Each row of a before or after table is a point. One or more steps were done to the points. Then noise was added and the rows were shuffled. The steps act on columns, c1 being the first. Name the steps. A step turns or swaps two columns, mirrors them in a line or flattens them onto one, adds a multiple of one to another, or multiplies or shifts one. Angles are multiples of 10 degrees, from the lower column toward the higher: turns from -170 to 170, lines from 10 to 170 but not 90. Use the fewest steps. Two steps may share a column if one is a turn and the other turns, adds or multiplies; they go together, in the order done. Otherwise the lowest column goes first.

Before (8 x 3):
0.013, 0.019, -0.016
0.033, 0.001, -0.008
-0.024, -0.003, 0.057
-0.002, 0.015, -0.016
-0.054, 0.044, -0.039
0.010, -0.010, 0.005
-0.061, 0.004, -0.051
0.029, 0.051, -0.051
After (8 x 3):
-0.001, -0.014, -0.015
0.041, 0.012, 0.067
0.017, 0.018, 0.003
0.018, 0.021, -0.015
0.055, 0.070, -0.023
0.007, 0.004, -0.031
-0.063, -0.002, 0.011
0.034, 0.057, 0.064
Steps: mirror c1 and c3 in the line at 140 degrees; multiply c2 by 1.3

Before (11 x 6):
0.022, 0.075, 0.091, -0.024, 0.015, -0.029
-0.008, -0.002, 0.059, -0.022, -0.020, -0.025
-0.031, 0.029, -0.005, -0.023, 0.010, 0.008
-0.002, 0.068, -0.017, -0.062, 0.060, -0.056
0.016, -0.039, -0.007, 0.084, -0.022, -0.011
0.016, 0.036, 0.029, -0.009, -0.046, -0.031
0.005, -0.078, -0.031, -0.017, 0.014, -0.069
-0.029, 0.016, 0.036, -0.048, 0.003, -0.031
-0.015, 0.025, 0.013, 0.000, 0.021, -0.034
-0.028, -0.067, 0.006, 0.055, -0.019, -0.004
0.035, -0.023, 0.026, 0.030, -0.023, 0.041
After (11 x 6):
-0.015, -0.001, -0.012, 0.002, 0.018, 0.032
0.015, 0.008, 0.002, 0.078, -0.017, 0.014
-0.008, 0.007, -0.062, -0.014, -0.020, 0.014
0.017, 0.005, -0.037, -0.015, -0.053, 0.028
-0.028, 0.002, -0.040, -0.040, 0.000, 0.017
0.005, -0.003, 0.022, -0.021, 0.022, 0.078
-0.030, 0.006, -0.004, 0.063, -0.010, -0.001
0.020, -0.002, -0.096, -0.034, 0.000, 0.014
0.036, 0.001, -0.027, 0.024, -0.020, -0.042
-0.001, -0.006, 0.006, -0.062, 0.047, 0.056
-0.027, 0.002, 0.003, -0.017, 0.002, -0.006
Steps: add -0.3 times c1 to c4; flatten c2 and c5 onto the line at 100 degrees; turn c3 and c6 by -170 degrees

Before (14 x 9):
0.006, -0.022, -0.019, -0.014, -0.019, -0.036, 0.000, 0.016, 0.025
-0.010, -0.032, -0.039, 0.024, -0.012, -0.016, 0.005, 0.084, 0.032
-0.045, -0.003, -0.027, 0.002, -0.028, 0.015, 0.015, -0.058, -0.021
0.017, 0.048, 0.018, 0.027, 0.051, 0.010, -0.009, 0.007, -0.070
0.026, 0.021, 0.004, 0.034, 0.006, 0.026, 0.053, -0.011, -0.032
0.005, -0.045, 0.006, 0.011, -0.028, -0.054, 0.004, 0.061, 0.005
0.006, -0.061, -0.022, 0.046, 0.016, -0.044, 0.029, 0.034, 0.033
0.010, 0.044, 0.010, 0.018, 0.019, -0.002, 0.018, 0.013, -0.061
0.051, -0.004, -0.013, 0.043, -0.003, 0.029, 0.048, -0.012, -0.056
-0.013, 0.041, 0.005, 0.044, -0.032, 0.004, 0.024, -0.032, -0.030
-0.053, 0.011, 0.026, -0.055, 0.008, -0.016, -0.002, 0.049, -0.018
0.005, 0.022, 0.045, 0.007, 0.013, 0.026, -0.011, 0.013, -0.012
-0.083, -0.040, -0.006, -0.002, -0.061, 0.013, -0.012, -0.043, -0.025
0.012, -0.026, -0.027, -0.010, -0.021, -0.035, -0.030, 0.052, 0.012
After (14 x 9):
-0.013, 0.021, 0.005, 0.011, -0.032, 0.003, -0.021, -0.041, -0.046
0.027, 0.003, 0.004, -0.023, 0.007, 0.024, -0.064, 0.008, -0.038
0.006, -0.007, -0.019, 0.040, -0.019, -0.028, 0.013, 0.021, 0.033
0.006, -0.037, -0.021, -0.055, 0.017, -0.033, -0.052, 0.039, 0.059
0.010, 0.007, 0.009, -0.037, 0.018, -0.007, -0.032, 0.020, -0.075
0.018, 0.006, 0.018, -0.100, 0.051, 0.002, -0.028, 0.020, -0.086
-0.054, 0.001, 0.027, 0.040, 0.008, -0.028, 0.016, 0.012, -0.022
0.053, -0.032, -0.013, -0.020, -0.002, 0.035, -0.057, 0.024, -0.047
0.012, -0.016, -0.028, 0.029, -0.021, -0.021, 0.042, 0.061, 0.023
-0.046, -0.014, -0.028, 0.044, -0.029, 0.029, 0.000, -0.088, -0.016
-0.010, -0.012, -0.038, -0.005, -0.014, 0.004, -0.007, 0.077, 0.044
0.005, 0.014, 0.045, -0.028, 0.013, 0.003, 0.003, 0.016, -0.021
0.006, -0.036, 0.007, 0.030, -0.029, -0.056, 0.007, 0.064, 0.028
-0.083, -0.046, -0.006, 0.083, -0.060, 0.016, 0.042, -0.101, -0.001
Steps: add 0.7 times c1 to c8; turn c2 and c9 by -30 degrees; add -0.5 times c3 to c6; add 1.5 times c5 to c4; turn c4 and c7 by -160 degrees

Before (11 x 11):
0.047, -0.034, -0.059, 0.036, 0.024, 0.020, -0.014, -0.010, -0.002, 0.006, 0.044
0.032, 0.020, -0.009, -0.016, 0.006, -0.031, -0.026, 0.059, 0.050, 0.031, 0.029
0.042, 0.035, 0.046, -0.076, 0.016, -0.021, 0.024, 0.019, 0.019, -0.010, 0.028
0.019, 0.012, -0.054, 0.034, 0.016, -0.060, 0.013, -0.058, -0.005, -0.093, 0.023
0.051, 0.036, 0.000, -0.079, 0.023, -0.040, -0.005, -0.058, 0.021, -0.013, 0.047
0.008, 0.042, -0.041, 0.050, 0.014, 0.029, -0.013, -0.054, -0.011, 0.022, 0.030
0.038, -0.010, 0.007, 0.060, 0.017, 0.028, -0.052, -0.021, 0.013, 0.013, 0.006
0.001, 0.010, 0.037, 0.022, -0.057, 0.029, -0.070, -0.010, -0.015, 0.007, 0.013
0.001, -0.001, -0.055, -0.035, 0.013, 0.011, -0.025, -0.043, 0.037, 0.004, -0.015
-0.008, 0.028, -0.023, 0.027, -0.039, 0.013, 0.000, -0.050, 0.057, -0.029, 0.041
0.023, -0.003, -0.015, 0.021, -0.016, -0.021, 0.014, -0.051, 0.013, 0.011, 0.021
After (11 x 11):
0.004, -0.001, -0.037, -0.033, -0.005, 0.008, 0.004, -0.045, -0.040, -0.001, -0.023
0.038, -0.025, 0.002, -0.013, 0.021, -0.033, -0.018, 0.063, -0.046, 0.029, 0.006
0.046, -0.059, 0.011, -0.085, 0.016, -0.034, 0.024, -0.063, -0.023, -0.011, 0.011
0.016, -0.023, -0.044, 0.037, 0.004, -0.060, 0.084, -0.059, 0.009, -0.090, 0.005
0.038, -0.044, 0.062, -0.081, 0.022, -0.028, -0.023, 0.021, -0.010, -0.010, 0.001
0.007, -0.045, -0.030, 0.055, 0.028, 0.029, -0.011, -0.056, 0.006, 0.024, 0.009
-0.009, -0.009, -0.012, 0.034, 0.049, 0.010, 0.021, -0.057, -0.054, -0.025, 0.041
0.033, -0.011, 0.019, 0.063, -0.009, 0.028, 0.029, -0.018, -0.029, 0.015, -0.002
0.007, 0.027, 0.046, 0.024, 0.027, 0.027, 0.063, -0.011, -0.011, -0.003, 0.034
0.018, -0.005, 0.000, 0.025, 0.005, -0.021, -0.030, -0.051, -0.014, 0.013, 0.027
0.047, -0.027, -0.049, 0.041, -0.042, 0.018, 0.010, -0.010, -0.002, 0.004, 0.031
Steps: turn c2 and c5 by 120 degrees; turn c2 and c11 by 40 degrees; shift c3 by 0.010; turn c7 and c9 by 160 degrees; add -1 times c10 to c7

Before (14 x 14):
-0.032, -0.027, 0.033, 0.030, 0.009, 0.040, -0.035, -0.038, -0.015, -0.006, -0.026, -0.003, -0.015, -0.042
-0.068, -0.028, -0.009, 0.024, 0.023, -0.009, -0.034, 0.031, 0.010, 0.021, 0.026, 0.050, -0.042, -0.010
-0.011, 0.028, -0.035, -0.008, -0.058, 0.075, 0.033, -0.003, 0.023, -0.020, 0.032, -0.026, 0.004, 0.007
-0.074, 0.013, 0.036, -0.044, 0.007, 0.067, -0.016, -0.041, 0.006, 0.037, -0.038, -0.004, -0.036, 0.031
-0.050, -0.017, 0.028, 0.014, -0.021, 0.014, -0.001, -0.031, -0.015, 0.004, 0.031, -0.008, 0.046, 0.032
-0.009, 0.029, -0.031, -0.050, 0.018, -0.014, 0.032, 0.012, -0.029, -0.033, -0.033, 0.013, 0.033, -0.032
-0.004, -0.049, -0.002, 0.018, -0.031, -0.013, -0.016, -0.015, 0.011, -0.014, -0.022, -0.043, -0.001, -0.026
-0.005, 0.003, -0.038, 0.034, -0.029, -0.010, 0.047, 0.008, -0.029, -0.018, -0.023, -0.008, 0.017, -0.032
-0.063, 0.030, -0.019, -0.021, 0.040, 0.054, 0.055, 0.022, 0.030, 0.012, 0.015, 0.015, 0.003, 0.003
0.006, -0.021, 0.033, 0.005, -0.007, 0.019, 0.020, -0.005, -0.035, -0.031, -0.025, -0.025, -0.015, 0.009
0.011, 0.006, -0.046, 0.017, 0.010, 0.032, 0.002, -0.015, -0.028, -0.008, -0.020, -0.035, 0.012, -0.012
0.026, -0.028, -0.002, -0.018, -0.050, 0.013, 0.017, 0.030, 0.010, -0.009, -0.041, 0.013, 0.034, 0.020
-0.016, -0.035, 0.027, -0.015, -0.007, -0.016, -0.007, 0.025, 0.004, 0.050, 0.010, 0.032, -0.018, -0.030
-0.024, 0.002, -0.044, 0.025, 0.033, -0.006, 0.021, -0.055, -0.008, -0.018, 0.013, 0.021, 0.003, -0.022
After (14 x 14):
0.040, -0.026, -0.033, 0.033, -0.059, 0.073, 0.010, -0.003, 0.022, 0.029, 0.036, -0.015, 0.005, 0.000
0.030, -0.004, -0.045, 0.004, 0.031, -0.007, 0.032, -0.058, -0.008, -0.012, 0.010, -0.038, 0.003, 0.027
-0.042, -0.008, -0.043, -0.012, 0.010, 0.034, 0.018, -0.016, -0.025, 0.036, -0.024, 0.008, 0.012, 0.000
-0.039, 0.028, -0.006, 0.021, -0.046, 0.010, -0.002, 0.032, 0.008, -0.011, -0.043, -0.016, 0.039, -0.026
0.179, 0.016, 0.025, -0.008, -0.020, 0.014, 0.012, -0.032, -0.012, 0.004, 0.033, 0.006, 0.048, -0.006
-0.004, 0.033, 0.025, 0.004, -0.007, -0.018, -0.015, 0.029, 0.005, -0.052, 0.008, 0.049, -0.018, 0.035
0.164, 0.030, -0.008, -0.042, 0.021, -0.015, 0.004, 0.031, 0.009, -0.056, 0.027, 0.001, -0.045, 0.041
-0.001, 0.017, 0.031, 0.016, -0.010, 0.019, 0.012, -0.005, -0.033, 0.034, -0.022, -0.030, -0.014, -0.008
-0.026, 0.048, 0.002, -0.023, -0.030, -0.014, 0.009, -0.017, 0.012, 0.046, -0.021, -0.003, 0.000, 0.023
0.241, -0.013, 0.037, 0.009, 0.005, 0.070, -0.047, -0.044, 0.004, -0.005, -0.039, 0.049, -0.032, 0.009
0.018, 0.027, 0.034, -0.047, 0.013, 0.044, 0.010, -0.041, -0.015, 0.000, -0.028, -0.005, -0.012, 0.054
-0.030, -0.027, -0.030, 0.051, 0.018, -0.015, -0.028, 0.012, -0.032, -0.002, -0.032, -0.048, 0.036, 0.033
-0.035, 0.000, -0.037, 0.024, -0.027, -0.009, 0.051, 0.006, -0.030, 0.015, -0.022, -0.017, 0.018, 0.033
0.171, -0.030, -0.019, 0.060, 0.042, 0.056, 0.011, 0.020, 0.028, -0.017, 0.017, 0.011, 0.006, 0.027
Steps: turn c1 and c14 by -150 degrees; multiply c1 by 3; multiply c2 by -1; mirror c4 and c7 in the line at 60 degrees; turn c10 and c12 by 110 degrees; multiply c12 by 1.3

Before (11 x 20):
0.032, -0.015, 0.026, 0.051, 0.015, -0.043, -0.027, 0.040, 0.000, 0.012, -0.032, -0.065, 0.003, -0.006, -0.040, 0.016, 0.002, 0.043, 0.003, 0.024
0.033, -0.037, 0.003, -0.034, 0.024, 0.028, -0.012, -0.016, 0.011, 0.017, -0.024, 0.010, -0.028, 0.005, -0.005, 0.081, -0.110, 0.182, -0.012, 0.051
-0.005, 0.057, 0.011, -0.026, 0.017, 0.023, 0.103, -0.014, 0.033, 0.001, -0.032, -0.018, 0.026, -0.033, 0.014, 0.006, 0.021, -0.005, 0.002, 0.040
0.057, -0.017, -0.012, -0.034, 0.048, -0.039, -0.017, -0.029, 0.007, -0.010, -0.014, 0.017, -0.012, 0.007, -0.003, -0.015, -0.003, -0.021, 0.021, 0.024
0.000, -0.029, -0.043, 0.019, 0.028, 0.024, 0.015, 0.025, 0.016, -0.027, -0.018, -0.004, -0.030, -0.033, 0.021, 0.012, -0.045, -0.002, 0.038, 0.045
-0.013, 0.014, -0.040, -0.040, 0.013, -0.013, -0.021, 0.019, 0.022, 0.015, -0.022, -0.001, -0.008, -0.086, -0.010, 0.042, 0.018, -0.025, 0.014, 0.033
-0.014, -0.038, 0.016, 0.040, 0.034, 0.006, 0.016, -0.025, -0.007, -0.009, -0.032, -0.059, -0.001, -0.073, 0.037, -0.011, -0.010, -0.003, -0.011, 0.026
-0.009, 0.020, -0.043, 0.028, -0.010, 0.019, 0.026, -0.031, -0.007, 0.034, 0.001, -0.017, -0.016, 0.010, -0.014, 0.008, 0.026, -0.021, 0.023, 0.045
0.013, -0.019, 0.031, -0.030, 0.027, 0.008, -0.021, -0.017, 0.057, -0.017, 0.033, -0.036, -0.001, 0.010, -0.032, -0.012, 0.014, -0.010, -0.005, 0.022
0.000, 0.081, -0.004, -0.024, 0.045, -0.003, -0.021, -0.026, -0.004, -0.030, -0.025, 0.018, 0.018, -0.075, 0.035, -0.004, 0.002, 0.011, -0.017, 0.049
0.004, 0.007, -0.004, -0.024, 0.013, 0.029, -0.019, -0.005, 0.003, -0.032, -0.021, 0.022, -0.014, -0.084, 0.023, 0.005, -0.005, -0.001, 0.011, -0.021
After (11 x 20):
0.006, -0.019, 0.033, 0.002, 0.026, 0.033, 0.020, 0.003, 0.077, -0.017, 0.032, -0.040, -0.001, -0.040, -0.028, -0.015, 0.018, -0.010, 0.011, 0.022
0.013, -0.031, -0.043, 0.028, 0.027, -0.016, 0.008, 0.004, 0.037, -0.028, -0.017, -0.007, -0.032, 0.045, 0.017, 0.013, -0.043, 0.089, -0.032, 0.046
-0.001, 0.009, -0.002, 0.025, 0.014, 0.028, 0.091, -0.001, 0.025, -0.030, -0.020, 0.022, -0.015, 0.025, 0.025, 0.008, -0.006, 0.023, -0.009, -0.020
-0.019, 0.024, -0.042, 0.023, -0.008, -0.025, -0.041, -0.012, 0.011, 0.032, 0.001, -0.016, -0.021, 0.032, -0.012, 0.009, 0.026, 0.064, 0.002, 0.047
0.031, -0.015, -0.011, -0.045, 0.047, 0.027, 0.017, 0.019, 0.027, -0.012, -0.014, 0.017, -0.013, -0.030, -0.003, -0.014, -0.002, 0.057, 0.000, 0.022
-0.010, 0.058, 0.014, 0.020, 0.016, 0.028, -0.106, -0.007, 0.052, 0.001, -0.034, -0.019, 0.029, 0.178, 0.014, 0.006, 0.019, 0.003, 0.001, 0.040
0.017, -0.035, 0.005, 0.022, 0.023, 0.039, 0.010, 0.012, 0.034, 0.020, -0.027, 0.007, -0.028, -0.022, -0.004, 0.080, -0.110, -0.092, -0.161, 0.050
0.001, 0.014, -0.039, -0.020, 0.012, 0.036, 0.095, -0.002, 0.040, 0.015, -0.021, -0.003, -0.009, 0.022, -0.008, 0.044, 0.019, 0.041, 0.009, 0.035
0.041, -0.016, 0.025, -0.030, 0.015, -0.056, 0.043, 0.022, 0.018, 0.011, -0.034, -0.063, 0.004, -0.039, -0.039, 0.015, -0.001, -0.009, -0.043, 0.021
-0.023, -0.037, 0.019, 0.014, 0.032, -0.038, 0.036, -0.011, 0.013, -0.011, -0.030, -0.057, 0.001, 0.076, 0.042, -0.014, -0.013, -0.026, 0.018, 0.026
-0.013, 0.079, -0.001, -0.010, 0.043, 0.022, 0.086, -0.009, 0.016, -0.031, -0.027, 0.015, 0.018, 0.016, 0.036, -0.005, 0.000, -0.044, 0.004, 0.047
Steps: flatten c1 and c8 onto the line at 30 degrees; turn c4 and c6 by -80 degrees; multiply c7 by 2; turn c7 and c14 by 130 degrees; shift c9 by 0.020; multiply c19 by 2.5; turn c18 and c19 by -110 degrees
